Rows are points. To make a cloud, some directions were put in groups of two or more. Within a group, all points are equally far from the middle, so they leave a hole (a ring in 2 directions, a hollow ball in 3). The other directions are filled evenly. Then the cloud was stretched, turned, moved and blurred a little. How many holes are there, and how many directions does each take, smallest first?
(in the rows, 128 means zero)

Cloud (15 x 2):
[[ 61 112]
 [ 97 189]
 [198 122]
 [150 127]
 [194 153]
 [116 171]
 [189 166]
 [ 76  98]
 [152 150]
 [108 111]
 [135 165]
 [ 73 117]
 [118  82]
 [131 215]
 [200 115]]
Holes: 0

Cloud (29 x 4):
[[ 97 234 136 165]
 [ 88 194 136 189]
 [154  87 166 109]
 [136 125 180  84]
 [ 71 151  98 201]
 [ 63 139  79 102]
 [136 128 177 119]
 [104 178 192  92]
 [101  52 136 143]
 [108  84 135 162]
 [105 179 198  88]
 [138 212  96 111]
 [107 226 164 109]
 [175 131 204 137]
 [ 93 140 165  84]
 [ 71 208 137 157]
 [ 94 128 118  86]
 [165 194 138 115]
 [ 85 211 148 146]
 [ 72 192 175 111]
 [145 158 165 105]
 [109 107  85 147]
 [204 154 144 142]
 [152 109 156  98]
 [168 181 132  89]
 [110 196 102 107]
 [ 60 170 172  83]
 [183 132 177 109]
 [ 81 140  84 160]]
Holes: 0

Cloud (56 x 6):
[[ 74 109 219 106 136 195]
 [120 128  99 102 214  66]
 [ 85  65 167 101 180  99]
 [150 118 209 159 139 101]
 [142 103 200 167 116 114]
 [164  75 166  72 102 131]
 [147  55 133 162  95 158]
 [ 42  63 159 142 124 129]
 [ 90 168 176 127 171 150]
 [172 165  80 110 153  68]
 [ 89 124 143 146  42 136]
 [ 91 108  99  96  81  53]
 [170 186 111 121 133 112]
 [142 124  85 151 131 190]
 [134 114  60 147 156  49]
 [ 84 140 227 152 159  71]
 [ 61  82 131 133  86  64]
 [105  25 135 114 149 166]
 [ 88  95  64  83 120 151]
 [133  94 158  76 105  43]
 [102  92 206 160  84 160]
 [ 95 164 153  72  75 178]
 [186 126 165  92 109  85]
 [134  99 188 185 133 110]
 [179 154 159 101  79 140]
 [162 172 159  95 125 183]
 [ 74  83 180 100  77  80]
 [177 151 179  91 124 168]
 [ 81 144 137 101  68  59]
 [150 105 111 107 182 194]
 [ 73  80  99 142 129  35]
 [157 133  83  98 168 146]
 [145 143  88 193 128  67]
 [ 74 131 152 173  74  51]
 [148  63 158 152 144  98]
 [ 87 153 146  59  75 178]
 [ 50  82 186 146 133 174]
 [123  88 183 174  82 155]
 [ 84 161 133  77  86 175]
 [160 142 123 110 160 207]
 [130  55 147 124 180 135]
 [146  65 154 131 126  57]
 [ 68 115  79 107 151  96]
 [ 67 162 104 103 166  63]
 [143 166 217 119 117 105]
 [117 203 157 115  94  71]
 [100 176 198  85 103  80]
 [148 152 212 105 107 159]
 [120 119 173 158  49 126]
 [116 163 132 132 144 199]
 [131  75  68 127 100 109]
 [ 71 174 116  95 159  66]
 [ 95 163 179  65  89 145]
 [ 74 109 108 114  83  48]
 [188 137 166  95 126  54]
 [ 66 171 151 120 180 102]]
Holes: 2 (2, 3)
